Each row is a point. The window is the flat piece filled in between its corners: a triangle in 3 columns, a solid with four corners in 4, and so on. A path goes straight from each point to the next, and from the last back to the first. After which points does the path pass through the window?
In the rows, 128 means zero.

Window (3 x 3):
[[ 92 125 158]
 [ 68 113 129]
 [178 153 134]]
Path:
(1): [168 182 141]
(2): [ 63 155 108]
(3): [ 82 104 139]
(4): [145 123 150]
(5): [141 162 154]
(6): [183 176 138]
(7): [139  91 130]
(8): [ 80  92 133]
(9): [ 70 149 134]
(10): [113 157 156]
(11): [111 114 158]
(12): [ 91  84 151]
(13): [ 95 140 158]
(14): [ 54 142 108]
(15): [ 89  97 151]
(16): [172 110 128]
Through the window after points: 2, 6, 8, 12, 14, 16

Window (4 x 4):
[[147 137 130 138]
 [ 95 191  94 115]
 [133  97 140 155]
 [116  89 113  81]]
Path:
(1): [ 98 157 140  88]
(2): [ 70 137 139 131]
(3): [160 157  70 109]
(4): [117 147  76 172]
(5): [124  68 171 102]
(6): [ 67 172 134 112]
(7): [134 128  65 117]
(8): [153 113 113 152]
(9): [ 84 113 160 134]
(10): [110 194 140  87]
(11): [124 152  73 150]
(12): [134 162  66 127]
Through the window after points: 8

Window (8 x 8):
[[140  81 138 136  98 142 175 115]
 [103 139 151 178  87 132 125 141]
 [ 85 158 133 113 130 151 178 155]
 [141 129 178 141 139 109 129  72]
 [181  82  86 133 121 126 183  85]
 [ 45 128 109  42 100 104 157  95]
 [ 90  92 150 183 117  95 109 164]
 [ 82  68  92 163 130 152 142 139]]
Path:
(1): [ 57  65 148 186 122  91 168 143]
(2): [108  91 122 161 123 120 154 100]
(3): [134  89 114 116 106 132 125 140]
(4): [107 141 133 111 105 159 140 153]
(5): [ 97  96 123 151 138 120 198 115]
(6): [ 80 114 155 127 158 121 239 108]
(7): [147  82  94 112  75 118  74 117]
(8): [158 133 129  91 113 145 138 107]
(9): [ 92  72 126 157 102 114 178 118]
(10): [132  91 124 204 147  76 178  95]
(11): [115 109 140  99  79 163 125 143]
(12): [141 135 129 130 110 121  85 143]
Through the window after points: 4, 8, 10, 12

Window (11 x 11):
[[163 132 151 121 123 125 106 150  85 122 107]
 [146  58 126 138 188 152  84 148  90 121 127]
 [104 128 132 165 193 112 170  66  71 106 166]
 [ 56 115 123 116  38 100 130  96 108 137 129]
 [136  60  85  92  36 129 127  77 178 102 101]
 [137 116  83 119 191 138 114 146 133 112 168]
 [125  73 153 108  61  84 146 131 103 110 154]
 [180  93 182 165 136 105  61 157 126 149 142]
 [ 30 129 163  92  86 116 152 100 143  68 104]
 [165  85  99 191 159 136 119 168 116 110 131]
 [114 101 132 124  86 172 156 113 131 128 158]]
Path:
(1): [126 151 101 157 136 161  94 120  64  60 156]
(2): [134  83  97 149  98 135 100 151 104  80 186]
(3): [152  90 146 130 157 129 113 124 129 135 117]
(4): [116  96 144 117 146 129 125 149 129 133 122]
(5): [158 103  93 147 111 158 110 100  85  95 167]
(6): [121 120 125 144  98 124 123 115 105 103 150]
(7): [114  46 163  88  59  74 138 142 178 176  88]
(8): [123  91 150 135 141 114 135 143 125 137 130]
Through the window after points: 4

Window (14 x 14):
[[127 137 128  92 153 171  97 166 107 117  96 169 174 116]
 [199 126 116 101 222 122 151 123  80  98  80 106 117 126]
 [132 136 196 109 171 129 136 145 122 110 144 178 105 133]
 [114 171 156 144  66 134  92 134 114 121 120 158 134 182]
 [ 90 132 100 132 194 196  76 127 122 110 112  94  57 113]
 [117 137 160 120 134 145 110 119 193 100  75  95 165 163]
 [116 159 132 101 123 139 164 146 150 138 119 138  93  63]
 [145  91 162  95 147 153 151 159 160 158  77 107  93  81]
 [ 97 140 151  96  62 161 106 109 126  98 149 194  84 140]
 [225 118  95 171 179 107  53 146 154 103 132 181  84 142]
 [175 107  95 116 147 193 130 176 153 108 138 107 104 148]
 [ 94  98  82 166 185 102 125 119 147 159  89 162 175 114]
 [ 96 117  77 125 127  41 129 131  90  72 107  54 121 128]
 [100 128 160 157 115 107  81  74 162 151 149 120 129  96]]
Path:
(1): [118 183 149  82 175 110 114 139 101 149 103 137 149 216]
(2): [124  62  94 183 102 150  91 114 158  78 133 129  89  53]
(3): [146  94 156 114 112 149 134 150  96  50 111 152 106  93]
(4): [109 168 107  98 174 153  87 141 163 199 105 141 156 153]
(5): [148 119 139  78 163 145 119 119 126 140 106 133 100 135]
(6): [110 136 110 179 126 148 160 184 124  67 116  94 160 105]
(7): [110 117 138 141 141 128 124 131 129 111 103 122 123 105]
(8): [128 139  98 102 154 107  84 113 143 143 118 148 109 150]
Through the window after points: 3

Window (14 x 14):
[[ 63  80  98 126 112 109 111 125  71 125 111 146 126 104]
 [119  92 121 121  94 168 124 118 129 132 128 187 100 115]
 [127 175 100 121 108 124 153 117 142 142  82 104 122 130]
 [146  85 120 120 101 135 118 127 154 127 144  85 126 144]
 [154 148 128 184  86 139 134 138 139 127 173  28  77  81]
 [111 160 129  61 249  30 138 158 187  56  85 141 158 122]
 [ 89  96 135 171 140 126 125 110 128 154 125 106 148  82]
 [128 103  87  47 115 184 164 133 128 137 125 124 115 101]
 [ 80  96 201  91  95 125 193 160  43 135 123  92 142  96]
 [ 91 105 145 127 163  89 160 123 138 132 148  88  89 131]
 [166  72 110 151 100 109 144 126 125 166 152 109  97  91]
 [ 95 126  78 127  88 150 137 156 130 163 146 161 142 125]
 [109 169 120 110 106 129  99 110 103 174 140 124 131 110]
 [137 129 101 101 189 139 132 156 120 121 104 144 128 150]]
Path:
(1): [149 156 105 101 126 145 167  79 118 142 136 130 170 110]
(2): [ 90  76 140 146 136 105  93 195 138 123 105  85  49 113]
(3): [ 96 150 115 124  98 128 123 139 133 148 108  85 107 107]
(4): [198  67 121 143 149 126 163 108 137 105 170 122 138 135]
(5): [115 128 142 106 147 115 150  81 122  94 185 143 160 140]
(6): [125 113 114 133 133 113 126 162 133 141  99 108 101 104]
(7): [ 84  99 144 135 150 107 112 145 137 165 100  91 110  94]
(8): [131 122 110 132 112 134 164  96 119 113 175 126 138 132]
Through the window after points: 3, 7

Window (14 x 14):
[[141 168 140 138  89  94  87  87  83 128 134 175 133 157]
 [173 126 100 124  84  93 148  95 144 141 149 123 149 151]
 [ 74 104  92  95 129 183  99  91 137 212 155 151 191 144]
 [153  78 165 102  92  98 132  96 110 121 160 141 152 100]
 [136 156  84 191 142 130 117  94 104 105  87 195 107  89]
 [155 163 169 143  94 128 160  83 121 125 134 120 145 149]
 [110  85 168 163 106 115  81 151  58  95 123  87  79 138]
 [132 137 151  96  95 130 101 112 171 122 142 131 128 117]
 [217 166 168 142 185 127 141  96 164  92  41 200 164 143]
 [144 159  82 113 149 193 103 134 148 165 186 120 170 123]
 [154 131 135 134  78 168 150 126 115 148 160 152 117 177]
 [158  76 160 191  77 139 121  94 133 130 179 123 115 151]
 [158 176 115 122 158 118 114 111 136 190 108 168 139 101]
 [167 160 201 142  46 136 130 162 198 109 119 161 214 133]]
Path:
(1): [179 124 115  93  93 166  75  92 122 159  97 158 140 134]
(2): [131 137 143 146 127 122 136 118 135 143 152 142 144 127]
(3): [127 152 126 125 130 101 144 140 108 120 177 165 113 147]
(4): [167 101 162 167  85 179  71  79 123 137  51 118 157 129]
(5): [162  88 148 135  80 161  97  99  98 112 127 113 151 115]
(6): [ 92 158 147 147 140  80 136 160 124 142 152 154  70 172]
(7): [113 146 130 160 124 117 130 114 154 158 171 165 146 152]
(8): [185 129 129  97 114 159  94  80  95 103  50 142 165  88]
(9): [177 160 151 138  86 149 111  97 156 117 112 164 158 117]
(10): [109  76 161 151  80  69 173 194 150 160 196  99 178 186]
(11): [141 110 149 129 134 113 140 133 120 113 145 140 132 139]
(12): [138 150 149 145  37 158  55  83 115 148 126 111 139 115]
Through the window after points: 1, 3, 5, 9, 11

Window (14 x 14):
[[134 101 112 108 175  83 155 151 160 172  80 164 142 147]
 [113 118  90 145 100  73 172  89 110 125 164 120 154 112]
 [179 117 112 149 222  94 149 126 148 133  83 127 105 111]
 [152 161 116 118 127 140 106  78 148 114 133 148 122 175]
 [130 148 120  86  62 144 141 120 106 196 120  72 103 136]
 [166  76 104 123 138 108 170 180 195 140 108 151 116 121]
 [154 156 220 112 149  77  90 106  79 115 108 102 128 122]
 [143  72 112 111  93 154 109 139 102 182 154 131 105 128]
 [177 102 139 135 152 157 146  75 124 116 154  94 166 178]
 [148 114 145 202 138 160 142 113 148 214  99 119 185  88]
 [114 172 102  88 156 191 189  86 160 165 152 120 169 109]
 [128  99 182 143 132 110 101  75 140 202  87  83 152  69]
 [123 138 170  93 156  88  63 118  81  86  87  66 183 114]
 [ 62 148 162 146 144 181 130 124 190 177  97 136  96 181]]
Path:
(1): [131 104 129 122 165  97 124 118 151 156 127 108 153 131]
(2): [145 123 142 114 139 117 133 129 126 143  81 135 138 128]
(3): [182  53 113  56 148 111 107  90 112  95  44 188 127 104]
(4): [125 141 150 163 151 115 139 123 142 164 146  97 143 131]
(5): [134 144 170 118 168 119 119 100 215 194 187 116 157 176]
(6): [143 128  88 114 115 160 161 106  95 114  81 126 128  98]
(7): [143  99 145 132 140 143 145  78  72 135  71 128 108 121]
(8): [132 140 122 112 124 115 132 129 149 165 131 110 134 121]
Through the window after points: 1, 5

Window (14 x 14):
[[107 132  76 173 194 149 147 106 131 198 118  98  93 176]
 [100 170  98 164  98  72 142  68 109 129 129 132  79 113]
 [122 135 135 107 186  93 249 146 118 139 128 139 111 136]
 [163 106  99 123 127 164 189 155 159 141 104 131 117  96]
 [ 65  84 125 120 120 151 134 143 100 121 133 160 100  89]
 [ 61  96 194 131 101 128 123 154 155 151 109  98 139 140]
 [ 75 158 114 142 115 186 179 128 108  97  92 149  74 150]
 [163 145  92 172 189 136 162 188 150 146 150 127 143 105]
 [137 143 155 111 158 112 165 135 118 150  98 154 169 131]
 [106  85 147 127 166 115  70 138 127 127  91  70 160 116]
 [115 132 110 106  87 172 127  99  91 119 177  91 133 121]
 [146 132  73 110 164 146 124 160 163 119 191 155  94 106]
 [104 122 171 177 113 118  94 117  94 140 102 111  83 167]
 [142 110 132 164 119 185 136 125 162  80 168 152 136 121]]
Path:
(1): [113 137 130 144 156 151 170 123 138 163 134 130 107 121]
(2): [118 128 140 142 154 132 128 128 124 148 124 124 117 112]
(3): [119  87  76 124 121  92 164 171 159 103 148 102 150 153]
(4): [120  89  95 143 111 136 139 188  88  93 133 151 162 159]
(5): [ 99 143 140 141 129 151 165 111 133 137 105 120  97 123]
(6): [113 143 129 133 138 139 155 116 136 125 142 146 105 108]
(7): [118 107 104 164 104 116 107 136 133 118 137 111 121 144]
(8): [120 112  55 142 125 122 141 147 101  93 117 136 111 178]
Through the window after points: 6

Window (14 x 14):
[[110 179 146 142 145 105 141  59 128  92  37 103 107 138]
 [129  71 165  64 163 124 130 158 129 114 137 153 113 139]
 [133 124 181 129 120 158 156  61 155 103 106 143  85  99]
 [170  85 119 102 155  73 129 133 140 127 154 126 113  82]
 [ 94 145 111 139  93 170 109 124 218 193 113 146 138 193]
 [114 130 106 162  76 196 151  76 151 123  37 143 160 153]
 [ 82  64 171 150 167  98  84 127  95 122 162 144 106 112]
 [157  99 126  93 123 113  81 145 142  58 160 151  94 117]
 [144 124 139  77 166 165  88 113 144 101 135 170 143  72]
 [ 65  86  93 103  94 152  99  88 215 152  80 127 131 157]
 [ 87  93  75 157 162 163 124 128 216 135 102 134 109 175]
 [ 44 162 122 160  93 150 165 114 164 128  45 138 108 116]
 [169 107 144  82 148 158  93 141 116  89 138  73  98  79]
 [114  90 105 104 160 117  98 119  93 141 133 153  51 124]]
Path:
(1): [116  72 145 137 152 139  98 139 136 140  31 154 127  98]
(2): [154 121 160 125 141 143 118 125 205 121  47 176  92 111]
(3): [ 75 129  92 130 138 122 123  85  99 126 132  96 111 160]
(4): [117 153 126  74 136 156 127 121 116  99 167 131 141 125]
(5): [132  80 148 138 119 113 102 115 161 118  79 133  79 104]
(6): [165 105 143 115 126 128  90 139 138 108  87 136 100 121]
(7): [110 110 110  96 135 110 116 113 152  68 183 145 106 115]
(8): [104 122 119 125 111 135 143 102 153 117 127 128 105 148]
Through the window after points: 2, 6

Window (14 x 14):
[[113 110 115 146  98 121 169 124 136  87 174 115 104 192]
 [114 160 169 145 155 102  79 107  42 186 125 114 152 108]
 [174 176  44 124  86  96 128 125 179 177 136 109 172 196]
 [175  90 207 177 149 143 131 125 127  68 158 126 118 165]
 [108  44 124 129  94 188 149 179 117 143 103 141 141 157]
 [153 158  72 144 153 169 102 124 117  58 127 128 116 146]
 [ 98  73 128 127 110 117 127 124  96  72 110 187 191 117]
 [141  95 120 182 117 144 150 100 108 125 164 108 215 130]
 [102 151 107 225 140 102 171 202 151 156  59 153 171 145]
 [119  71  88 172 166 135 141 128 143 157 190 114 125 133]
 [152 147 111  99 102 142 108 127 175 146 111  70 100 105]
 [ 49 135 151 173 144 129 156  99 138 191 156 180 121 133]
 [182 170  90 134 120  84 137  52 126 118  52 123 155 119]
 [121 139  96 113 110 121 171 104  86 116 196 193 131 124]]
Path:
(1): [ 97  74  90 127 249 118 162 112  87 113 130  89 161 177]
(2): [149 157 138 163  58 118 121 117 134 119 140 170 141 112]
(3): [148 109 142 168  85 143 104  94 101 152 112 160 100 127]
(4): [113 140  89 108 165 128 152 153 157 121 138  96 182 128]
(5): [136 141 120 148 154  99 163 119 132 131 116 124 159 160]
(6): [151 132 103 171  85 160 106 122 125 132 146 131 104 118]
(7): [141 133  97 176 122 140 110 132 138 130 124 122  95 116]
(8): [126 122 122 132 138 137 144 129 113 137 138 119 166 159]
(9): [135 106 101 102 191 138 188 129 141 135 172 144 212 134]
(10): [109 116 143 184 101 128 108 125  98 115 114 139 105 133]
(11): [142 135  90 166 105 106 103 143 135 100 124 166 113 140]
(12): [108 101 178 122 158 162 202 102 125 157 133  89 160 158]
(13): [158 125  83  85 187 136 161  97 115 154 124  75 189 157]
(14): [136 133 115 204  50 108 116 141 138 100 139 173 117 132]
(15): [155 136 126 193  99 131  97 144 122 161 155 172 126 134]
(16): [121 136  88 112 124 116 172 103 129 125 150 127 160 154]
Through the window after points: 15

Window (14 x 14):
[[179 106  66 101  61 116 165 126 157  76  82 106  94  95]
 [123  76  82 204  74  89 146 131 167 119 132 151  69 226]
 [146 182 152  63 155  75 162 129  81 125 182  61  82 174]
 [ 96 159 138 104 104 173 142  98 149 112  96 156 127 159]
 [144 103 157 130 141 118  92 154 126 133 104 112  61 150]
 [129 113  72 146 126 115  63  89 114 129 120 134 177 126]
 [152 164  99 171 115 139 104 125 152 102 155  95  97 125]
 [122 124 175 114  92 131 118 140 182 101 131 187 182 178]
 [158 194  96  99 132  66 126 165 157 116 113 121 109 164]
 [ 73 108 176 179 156  68  91 165  62  72 123 156 198 114]
 [124 131 159 169 100  86 100 124   7  90 147 159 137 131]
 [150 115 150 121 179 172  87  93 125  51  81 169 120 140]
 [122 166 150 135 101 116 155  70 178 126 145 183 137 125]
 [189 125 112 144 180 146 127 138 118 175 102  87 110 195]]
Path:
(1): [174 155 165 139  68 114  79  92 200 120  65 124 164 198]
(2): [120 156 154 153  98  77  87  56 135  99  92 102 129 181]
(3): [148 106 114 110 155 150 130 188 108  98 128 152 111 122]
(4): [140 110 133 114 125 109 104 145 114 105 134 162 122 124]
(5): [134 138 146 155 132 127 114 109 107  84  97 127 127 159]
(6): [163 158 135 103  83  76 120 114 155  72  88  78  83 148]
(7): [147 108  76 136 128 146 146 142 128 122 123 159 136 118]
(8): [116 137  80 151 133 128  97 139  65 114 143 171  99 116]
(9): [152 120 151 147 115  94 116 119 129 110 124 112 128 164]
(10): [140 124 122 145  94 106  96 104 155  97  90  98 140 155]
(11): [147 129 119 147 146 142 129 139 122 130 122 153 112 163]
(12): [130 134 132 116 135 118 128 144 124 115 127 151 110 136]
(13): [136 135 143 148  87  93 122  81 106 104 106 101 126 186]
(14): [173 145 145 129 100 106 114  81 144 103  89 141 120 174]
(15): [ 49 127 125 129 137 164 133 173  90 120 149 145 115 121]
(16): [105 140 110 101 149 127 167 133  95 100 153 140  93 119]
Through the window after points: 4, 6, 14, 16
